Each point is reached from the start by the listed moves, each made once or not at all, plus a little noise. Is the number of moves made odd or even? Then give how often each move was made.
In the rows, zero is written as 128.

Moves:
(1): [209 122 129 129 130]
(2): [138 173 129 133 117]
(3): [138 130 194 133 115]
Start: [125 118 120 119 121]
Points:
[224 158 192 125  98] => odd (1, 1, 1)
[217 157 121 120 110] => even (1, 1, 0)
[133 120 186 123 109] => odd (0, 0, 1)

Moves:
(1): [190 135 153 150 131 112]
(2): [123 172 135 129 105 114]
(3): [107 127 181 128 139 144]
(4): [113 128 121 178 130 137]
(5): [131 165 119 119 185 121]
(6): [148 137 121 126 127 179]
Start: [146 133 139 112 107 155]
Points:
[125 175 138 162  86 152] => even (0, 1, 0, 1, 0, 0)
[188 137 219 134 121 155] => even (1, 0, 1, 0, 0, 0)
[186 220 216 125 157 133] => even (1, 1, 1, 0, 1, 0)
[150 222 122 153 141 192] => even (0, 1, 0, 1, 1, 1)
[144 215 136 107 141 134] => even (0, 1, 0, 0, 1, 0)

Moves:
(1): [191 123 151 125 119 141 133 139 141  91 128 111 118]
(2): [111 176 118 134 118 134 152 123 142 119 150 112 128]
(3): [113 148 183 150 113 136 147 121 169 125  98 119 136]
(4): [122 109 104 191 151 121 129 148 147 129 116 125  97]
(5): [136 134 120 142 195 145 104 137 150 140 125 110 165]
(6): [121 108 153 132 113 193 128 158 103 114 126 126 120]
(7): [118 104  96 110 131 124 177 131 128 151  88 104 119]
(8): [129 133 137 119 122 106 130 167 129 130 121 134 138]
(9): [126 113 101 122  94 156 110 118 175 124 134 147 102]
(10): [143 148 127 149 100 138 127 139 113 179 120 102 115]
(11): [116 119 143 130 131 127 138 123 133 149 173 116 135]
Start: [128 112 129 159 143  84 114 156 152 129 100 137 142]
Points:
[ 98  46 115 216 219 128 148 249 176 176  79  86 149] => even (0, 0, 0, 1, 1, 1, 1, 1, 0, 0, 1)
[127  79 109 150  60 163 144 229 158 184  50 109  92] => odd (0, 0, 0, 0, 0, 1, 1, 1, 1, 1, 0)
[ 75  60 179 223 130 122 194 230 195 160  58  92 120] => even (0, 0, 1, 1, 0, 1, 1, 1, 0, 0, 1)
[124  94  86 214 137  61 166 226 155 199  31  88  94] => even (0, 0, 0, 1, 0, 0, 1, 1, 0, 1, 0)

Moves:
(1): [150 107 136 104 145 118 123 141 126 160  95 120 157 100]
(2): [145 129 111 115 129 144 126 132 130 121 143 102 114  98]
(3): [125 153 165 144 108 156 136 104 114 138 122 144 154 114]
(4): [129 114 118 179 165 151 126 111 128 124 114 135 112 154]
(5): [129 123 139 111 140 118 101 135 124 119 138 134 111 115]
(6): [117 112 138 105 137 140 140 130 164 133 128 126 135 127]
(7): [132 155 139 100 169 134 160 114 122 133 108 109 129 134]
(8): [118 116 161 134 128 123 153 159 143 123 132 123 117 134]
(9): [140 153 135 147 142  85 133 137 139 150 118 148 103 103]
(10): [119 129 111 146 142 136 114 142 125 127 148 119 135 130]
(11): [143 123 119 139 155 134 154 129 108 115 162 144 149 103]
(12): [114 149 111 105 124 125 113 140 118 121 112 155 123 115]
(13): [110 137 131 128 107 106 153 128 141 103 128 122 149  98]
(14): [178 183 120 117 118 150 102 117 126 111 113 142 137 142]
Start: [135 134 117 123 123 138 101 140 128 118 121 115 116 129]
Points:
[179 190 145 135 211 155 151 135 122  51 121 129 127 112] => odd (0, 0, 0, 1, 1, 0, 1, 1, 0, 0, 1, 0, 1, 1)
[166 148 144 145 159 192 109 146 176  93  98 129 104 176] => even (0, 0, 0, 1, 0, 1, 0, 1, 0, 0, 0, 0, 0, 1)
[132 163 130 199 233 113 199 162 137  99 136 118 114  89] => odd (0, 0, 0, 1, 0, 0, 1, 1, 1, 1, 1, 0, 1, 0)
[178 249 151 144  85 122 114 112 132 106  91 160 144  76] => even (0, 0, 1, 0, 0, 0, 0, 0, 1, 0, 0, 0, 1, 1)
